Rows are points. The points of each table are mixes of a few directions, plus a little noise. How many directions does each table use, and how many do they share? Where both have some left over, give the other angles between the two spaces (their principal angles), to ten degrees, smallest first.
In the rows, zero is written as 128.

First:
[[162 154 143]
 [142 176 164]
 [ 93 146 147]
 [115  36  59]]
Second, 4 rows:
[[114  99 111]
 [ 87  58  79]
 [168 198 179]
 [143 160 149]]
Directions: first 2, second 1, shared 1

First:
[[ 18 150 144  94 125 142 109 101]
 [249 110  84 167 128  73 102 200]
 [ 93 132 152 117 129 158 152  92]
 [187 114 132 147 129 139 162 127]
 [110 130 132 121 129 134 128 119]
 [202 119  89 153 126  80  93 188]
 [112 132 138 121 129 143 141 110]
 [ 54 140 150 105 128 157 139  88]]
Second:
[[134 225 124 109 108  80 174 101]
 [123 166  91 131 140  96 154 105]
 [144 122 128 151  67 160 166  87]
 [149 149 184 120  67 159 149 118]
 [105  67  83 142 185 123  80 159]
 [123  85 117 142 125 141  98 144]
 [125 100 161 115 140 143  83 169]
 [133 176 127 118 169 115 201  82]
 [114  65 133 127 153 137  49 188]]
Directions: first 2, second 4, shared 1; angles 80

First (10 x 12):
[[126 149  71 139 138 144  53 183 140 165 128 110]
 [112 126 191 139 137 115 198 115 137 131 172  96]
 [153 137 160 108  62 116 129  63 122  53  51 102]
 [123 177  92 130 165 170 103 166 140 195 150 132]
 [178  85 183 132 117 106 139  43  70  53  52 175]
 [105 135  69 136 126 121  55 185 145 142 123  96]
 [ 79 154  80 161 196 129  54 205 131 179 143 101]
 [141  46 126 131 126 110 183 147 133 146 210 179]
 [167 113 147 136 119 148 169 135 139 173 194 136]
 [ 97 156 158  68  94 122 200  38 127  42  55 151]]
Second:
[[169 171 155 154 187 130  67  95 119  87  99 160]
 [119 124 140 119  96 138 149 124 113 139 106  92]
 [ 61 212 108 138  70  73 224 140 196 185 159  47]
 [144 111 158  99 118 157 119 123 151  79 159 121]
 [118  99 114 107 128 150  80 163 142 101 147 111]
 [130  67  78 143 168 132  64 164  68 154  93 180]
 [153 110 117 162 170 134  73 116  38 156  37 165]
 [175 125 174 132 146 147 126  81  99 101 104 159]
 [ 84 135 113 103  71  88 249 147 222 149 246 115]]
Directions: first 6, second 5, shared 3; angles 60, 90

First:
[[149 130 118 117  79 129 132 157 127 123 120 129 169 157  98 144 155 117
  111  94]
 [125 107 122 129  87 126 126 159 135 126 124 111 160 144  88 162 144 120
  116  86]
 [146 115 114 118  50 127 130 178 133 123 117 117 191 168  71 168 166 110
  102  63]
 [118 142 139 133 188 129 127  88 122 133 136 140  79  99 175  94 101 141
  148 181]
 [119 150 142 133 205 131 129  75 121 132 138 147  67  91 191  79  94 145
  152 198]
 [146 144 126 119 119 131 132 128 122 126 126 141 136 138 133 117 136 124
  123 131]
 [149 172 135 118 175 134 137  86 112 128 132 164  92 116 186  70 114 135
  140 189]
 [ 73  85 140 156 172 122 114 114 143 136 137  95  88  89 130 151  93 142
  147 136]
 [128 105 118 128  74 126 126 167 135 125 122 109 170 151  80 169 150 117
  111  75]]
Second (11 x 20):
[[120 143 133 146 151 136  95 148 124  89 125  82  92  83 138 122  62 139
  126  88]
 [130 125 127 125 124 127 134 125 130 136 129 136 134 136 126 129 141 126
  129 135]
 [129 126 128 128 127 128 130 127 129 129 129 130 130 130 127 129 131 127
  128 130]
 [132 118 125 116 113 122 149 115 131 153 129 156 151 156 122 133 170 122
  129 154]
 [145 101 117  95  86 112 189  91 137 200 134 211 193 210 110 140 249 109
  133 201]
 [124 131 129 132 133 129 123 131 127 120 127 120 122 119 129 126 115 130
  128 121]
 [131 126 127 125 124 127 133 125 128 133 128 134 133 135 126 130 138 127
  129 134]
 [113 154 137 158 167 141  73 163 120  63 121  51  67  51 144 116  16 144
  124  59]
 [129 127 128 129 129 128 127 127 127 128 129 127 127 128 127 128 126 128
  128 128]
 [139 108 120 103  97 116 173 100 135 181 133 188 176 188 116 138 217 114
  132 181]
 [118 148 136 151 156 140  85 154 122  79 123  71  82  71 139 119  43 141
  125  77]]
Directions: first 2, second 1, shared 0; angles 60

First (11 x 32):
[[128 126 140 139 132 110 139 115 116 127 120 118 120 120 125 134 130 126
  124 140 132 127 117 121 120 125 140 132 115 144 134 122]
 [130 116 201 200 150  14 194  43  50 120  76  64  77  79 108 166 140 118
  103 201 151 120  57  83  76 110 202 155  47 228 164  90]
 [126 140  51  52 104 249  58 218 211 136 183 196 182 179 149  88 116 139
  154  50 104 136 203 176 183 147  50 100 214  22  90 168]
 [127 133  95  96 118 179  99 166 163 131 151 157 151 150 137 111 123 133
  139  95 118 131 160 148 151 136  95 116 164  83 112 145]
 [128 129 123 124 127 135 124 133 133 128 131 132 131 131 129 126 127 129
  130 124 127 128 132 131 131 129 123 126 133 122 126 130]
 [128 128 130 130 129 124 130 125 125 128 126 126 126 126 127 129 128 128
  127 130 129 128 126 126 126 127 131 129 125 131 129 127]
 [129 125 148 148 134  97 146 105 106 126 114 111 114 115 123 139 131 125
  121 148 134 126 109 116 114 123 148 135 106 155 138 118]
 [129 123 157 156 137  83 154  95  97 125 108 103 108 109 120 143 133 124
  118 157 137 125 100 110 107 121 157 139  96 168 142 113]
 [128 130 118 118 125 144 119 140 139 129 135 137 135 135 131 123 126 129
  131 118 125 129 138 134 135 131 118 124 139 114 123 133]
 [128 130 119 119 125 143 120 139 138 129 135 136 135 134 131 123 127 129
  131 119 125 129 137 134 135 130 118 125 138 115 123 133]
 [128 128 126 126 127 131 126 130 130 128 129 130 129 129 128 127 128 128
  129 126 127 128 130 129 129 128 126 127 130 125 127 129]]
Second (11 x 32):
[[105 107 164 132 126  61 141  94  86 116 132 118 101 117 125 136 118 113
  137 144 122 115 133 107  82 110 140 129 100 106 169 113]
 [161 146 115 144 113 153 122 131 164 130 123 110 141 119 126 131 149 134
  132 135 127 134 112 138 146 137 138 139 136 179 100 137]
 [131 130 123 128 128 136 126 132 133 129 127 129 131 129 129 127 129 130
  128 126 128 129 127 131 134 130 128 128 132 131 123 130]
 [142 120 166 158 103  58 139  79 115 111 129  83 103  96 120 145 144 113
  147 165 120 116 111 107  80 113 162 146  93 168 152 117]
 [124 140  86 103 149 206 115 179 151 146 126 168 156 157 136 111 118 145
  109  93 136 142 141 151 181 146  97 113 164 102  96 142]
 [145 134 133 142 115 120 128 116 140 124 126 108 126 116 125 133 141 126
  134 141 125 128 116 126 122 128 141 137 122 160 122 129]
 [ 97  99 177 133 126  37 145  82  72 111 134 114  91 112 124 140 115 109
  140 149 121 110 133  99  65 104 144 130  90  98 183 108]
 [124 144  77  99 153 222 112 188 157 150 126 175 162 164 138 108 116 148
  106  86 138 145 143 157 193 150  89 110 173  98  89 144]
 [166 164  71 124 129 236 107 181 195 148 121 143 172 145 133 116 146 152
  115 104 136 149 120 163 202 157 110 127 173 167  60 152]
 [ 59  90 153  94 160  79 140 124  55 126 138 169 102 148 133 122  83 117
  119 111 129 116 162 110  93 110 105 106 114  22 185 110]
 [153 133 143 153 106 100 132 101 139 119 126  93 121 105 121 140 148 122
  141 154 123 125 109 121 109 123 154 143 112 176 128 126]]
Directions: first 1, second 2, shared 0; angles 30
